Rows are points. The points of each table are mixes of a few directions, plus a little noise. Count the directions of each table, and those that both share. Where both have some left over, give the other angles between the two spaces (their principal angles), to ten degrees, smallest first.
In the rows, 128 means zero.

First (4 x 2):
[[117 125]
 [158 136]
 [191 145]
 [ 46 106]]
Second:
[[ 42 104]
 [179 143]
 [168 139]
 [123 126]]
Directions: first 1, second 1, shared 1

First:
[[132  88  74 117 107 138]
 [106 159  95  77 129  78]
 [ 90 131 139 105 102 129]
 [153 148 229 194 172 137]
 [128  56 137 155 115 140]
 [159 185  95 121 143 146]]
Second (9 x 6):
[[121  95 116 122 129  98]
 [112  44  98 109 129  52]
 [119  83 112 117 128  86]
 [126 120 125 126 129 120]
 [153 249 170 157 128 238]
 [133 157 139 135 128 154]
 [124 109 122 124 128 111]
 [120  90 115 120 128  94]
 [144 206 156 146 128 199]]
Directions: first 4, second 1, shared 1

First (9 x 11):
[[ 86 125 187  67 114  42 112 110 106 160 111]
 [134 157  34 150 120 173 112 140 182 121 116]
 [153 171 249 107 166  73 142 118  71 150  97]
 [152  97 194  95 167 112 124 120 108 170 134]
 [108  99 114 101 132  81  87 135 155 110 125]
 [127 151  67 180 105 172 144 141 142  79 133]
 [139 131 130 149 136 135 133 135 124 101 130]
 [136 146  90 162 105 201 165 123 124 146 140]
 [116  75  87 141 108 162 134 131 139 114 164]]
Second, 11 rows:
[[159 102  85 170 107  89 115  70 184  73 150]
 [157 180 138 135 129 164 167 125 109 148 119]
 [ 86 221 135  82  92 113  92  99  99 161 105]
 [153  84 121  99 118 110 154 135 131  82 173]
 [116  85 154 176 197 160 128 198 127 155  83]
 [ 46  30 143  97 156 105  66 187 125 143 122]
 [170 171 123 146 118 158 169 102 125 138 132]
 [ 96 195 148  86 111 151 121 128  84 183 111]
 [155 108 127 119 135  94 146 148 136  64 145]
 [152 155 132 160 143 149 149 130 129 136 110]
 [119  80  99 137 105 114 103  86 159 125 155]]
Directions: first 5, second 5, shared 2; angles 30, 60, 70

First:
[[148 114 201 115 129 111  47 131 162 142 112 159 134 115 112  60 191 133]
 [160 120 110 128 118 123 152 128 125 160 120 135 159 142 111 175  96 105]
 [125 140 130 132 124 123 150 121 127  97 145 114  88 130 146 129  94 154]
 [166 134 140 110 142 114  61 147 152 159  76 157 195  84 129  56 190  84]
 [116 110 147 134 117 130 140 117 125 131 151 127 101 158 110 163 114 148]
 [135 119  91 128 129 137 139 136 116 167 110 134 183 132 111 163 134  87]
 [120 132 131 134 122 128 152 119 124 105 149 115  91 139 137 142  97 153]
 [106 103 131 135 120 141 141 121 117 147 146 129 124 160 100 175 130 132]
 [110 181  68 131 147 135 165 136 112  65 124  94 108  85 192  89 101 134]
 [ 94 127 131 134 130 139 135 124 119 107 148 117  98 135 132 128 133 149]]
Second:
[[128 147  86 139 141 116 116 139 133 120 131 109 140 149 184 109  98 106]
 [127 157 115 128 145 116  82 132 136 113 133 118 126 131 149 104 126 141]
 [128 130 143 122 128 129 118 124 128 126 129 133 121 119 109 128 141 143]
 [128 112 170 115 117 139 136 116 123 134 125 147 114 106  72 146 160 153]
 [129 208  51 144 176  93  30 149 151  92 141  87 139 161 238  59  84 122]
 [127 107 155 121 115 139 152 121 122 137 124 141 122 116  92 147 144 134]
 [128 119 157 120 120 136 130 120 125 131 126 140 117 113  91 139 149 146]
 [127 140 129 126 135 124 106 129 132 122 130 126 124 127 129 119 132 138]
 [127 107 171 116 115 141 144 116 123 135 125 148 116 108  71 149 159 150]
 [129  68  84 150  97 139 249 139 113 161 118 120 164 162 175 165  74  42]
 [128 112 149 124 118 136 146 123 123 135 124 138 124 119  99 142 140 133]]
Directions: first 4, second 2, shared 0; angles 40, 50

First, 10 rows:
[[160 189 118 101 140 179 143 177 140 104 122 135 120 105 102 167 101 114
  178 148 128 134 166 151 160 134  97  91 122 120  76 120]
 [ 78  34 145 171 109  51 107  52 109 165 138 118 138 166 166  68 172 151
   51  96 129 119  68  91  80 118 176 184 137 142 208 142]
 [ 99  71 137 154 115  80 115  82 116 151 134 121 135 151 151  93 155 141
   81 108 128 122  92 107  99 123 157 161 134 136 178 136]
 [152 174 120 108 138 168 140 167 138 109 123 135 121 108 109 156 107 118
  167 145 129 131 157 146 153 134 103 100 123 121  88 121]
 [161 192 117 101 141 180 143 179 141 103 121 135 120 103 103 167 100 114
  180 150 129 133 167 152 161 134  97  89 123 120  75 118]
 [151 171 122 109 137 163 138 164 136 111 124 134 121 111 110 153 109 118
  163 142 129 133 155 145 148 132 107 103 124 121  91 120]
 [146 165 121 112 135 157 136 157 135 113 123 132 124 114 113 150 112 120
  156 142 127 132 150 142 146 132 111 107 125 122  97 121]
 [159 186 118 103 141 177 141 177 141 105 121 133 120 104 103 164 100 115
  175 148 128 135 165 151 157 133  97  93 122 120  78 120]
 [109  90 136 144 120  98 119  98 120 143 132 124 133 142 142 105 145 137
   99 115 128 124 106 112 109 126 148 149 132 135 159 134]
 [ 67   7 150 182 104  29 102  30 104 175 140 115 143 175 177  55 185 155
   32  87 128 116  52  81  67 117 189 200 139 144 231 146]]
Second (10 x 32):
[[ 76 133  81 146 152  94 136 122 197  99 139 115  69 197  24 145 104 137
  132  97  53 209 227 135 194  49 163  75  56  52 104 187]
 [106 137 108 134 140 115 136 121 153 118 128 122 110 156  84 136 118 127
  137 115  94 155 173 128 154  96 140 105 100  96 122 150]
 [107 195 104 112 151 140 174  78 106 141  87 112 178 118 103 146 127 102
  198 126  87  68 170  92 133 129 112 112 137 107 152 111]
 [118 117 122 136 130 117 121 134 149 118 138 128 103 146 108 130 121 135
  115 122 117 160 143 137 143 106 141 118 108 114 118 145]
 [171  78 171 130  97 140  88 165 104 138 149 147 126  96 206 102 142 141
   75 148 201 123  40 149  86 173 119 172 162 186 126 106]
 [175  88 174 123  98 148  97 160  92 143 142 143 141  86 214 106 145 137
   86 152 203 102  34 143  80 183 111 175 175 193 132  96]
 [151 121 150 121 117 141 119 135 102 138 128 134 148 100 171 120 137 126
  119 141 163  98  83 127 101 161 115 151 158 161 136 106]
 [ 91 153  93 133 150 112 149 109 161 113 121 116 109 167  57 147 113 124
  155 108  70 158 202 122 168  81 144  90  88  75 122 156]
 [143 155 138 113 128 150 144 108  89 145 105 127 174  91 164 129 137 112
  158 142 145  65 102 110 101 164 105 144 164 153 150  94]
 [141 104 142 132 117 126 112 144 127 129 139 134 118 124 146 119 131 135
  104 131 150 138 104 138 119 137 129 139 133 143 122 127]]
Directions: first 1, second 2, shared 0; angles 70

First, 9 rows:
[[147  81 126 102 140 112 110 118  70 152  87 106 165  96 148 159 151 114
  122 153 137 183 110 101 114 158  97 141 176 117 122 153]
 [117 149 139 132  97 129 148 132 146  97 167 142 107 135 127 123 113 113
  158 104 119 101 144 119 134 113 152 116 131 106 108 103]
 [201 133 106 196 117 101 151 146  89 148 103 120 163 135 154 138 197 107
   40 128 125 117 129 102 104 125 104 149 135  49 125 158]
 [180  81 106 158 132 107 150 165  69 149  93  93 175 110 139 143 202  83
   69  88 158 129 131 116 163 168 109 150 177  65 144 142]
 [167 138  82 186 134 117 137 182 118 170  65 119 178 118 159 116 180 126
   89 117 153 133 100 141 165 145 115 138 136 134 134 115]
 [ 89 119 138  99 187 164  88 104 177 144 138 135  92 156  79 101  88 183
  111 147 129 114 131 196 124 109 124 129  62 202 182 149]
 [ 63 162 160  66 128 146  96  71 174 109 156 154  82 132 117 124  39 173
  205 184  98 155 121 124  87 102 142 103  91 211 109 118]
 [ 78 161 159  88  99 121 153  91 154  81 162 108  86 123 102 131  74 113
  176 121 102 124 159  82 129 147 158  94 108 150 112 100]
 [111 125 139 121 120 155 118 138 157 106 184 175 103 146 127 115 106 136
  179 112 128  94 129 169 130  82 150 132 137 120 114 111]]
Second, 9 rows:
[[132 217 104 178 106 112 145 130 160 141  83 127 137 132 155 111 119 154
  114 162 105 137 106  99 118 125 132 105  73 177 108 105]
 [144 139 101 145 125 129 102 149 122 158  92 161 163 115 183 128 135 152
  160 167 135 163  79 139 119 106 116 137 151 156  95 116]
 [119 138 136 129  65 118 173 153 125  74 178 138 121 114 144 135 125  74
  198  70 128  99 151  94 163 129 166 113 183  70  80  77]
 [161 101 129 153 182 154  93 119 138 159 144 156 115 174 101 113 152 171
   41 147 130  91 128 200  87  78 102 163  80 110 179 191]
 [126  35 152  81 165 147 101 117  98 125 163 124 120 132  92 141 140 117
  118 106 149 119 148 168 129 127 114 154 165  90 164 168]
 [132 139 131 143 142 130 129 118 143 131 131 123 112 147 109 118 128 142
   84 131 118 109 140 138 114 119 122 130  89 128 151 145]
 [ 81  78 147  50  87 113 146 135  85  87 139  95 141  66 138 161 105  59
  249  83 149 172 139  68 187 195 151 106 234 119  87  75]
 [118 172 110 130 147 114 117 111 139 161  58 101 140 118 137 125 112 163
  106 183 118 175 105 105 116 154 111 112  81 210 137 132]
 [135 130 142 141 131 132 143 119 141 112 163 126 101 156  95 120 133 124
   84 103 120  82 160 141 121 113 134 131  96  93 151 142]]
Directions: first 6, second 4, shared 4
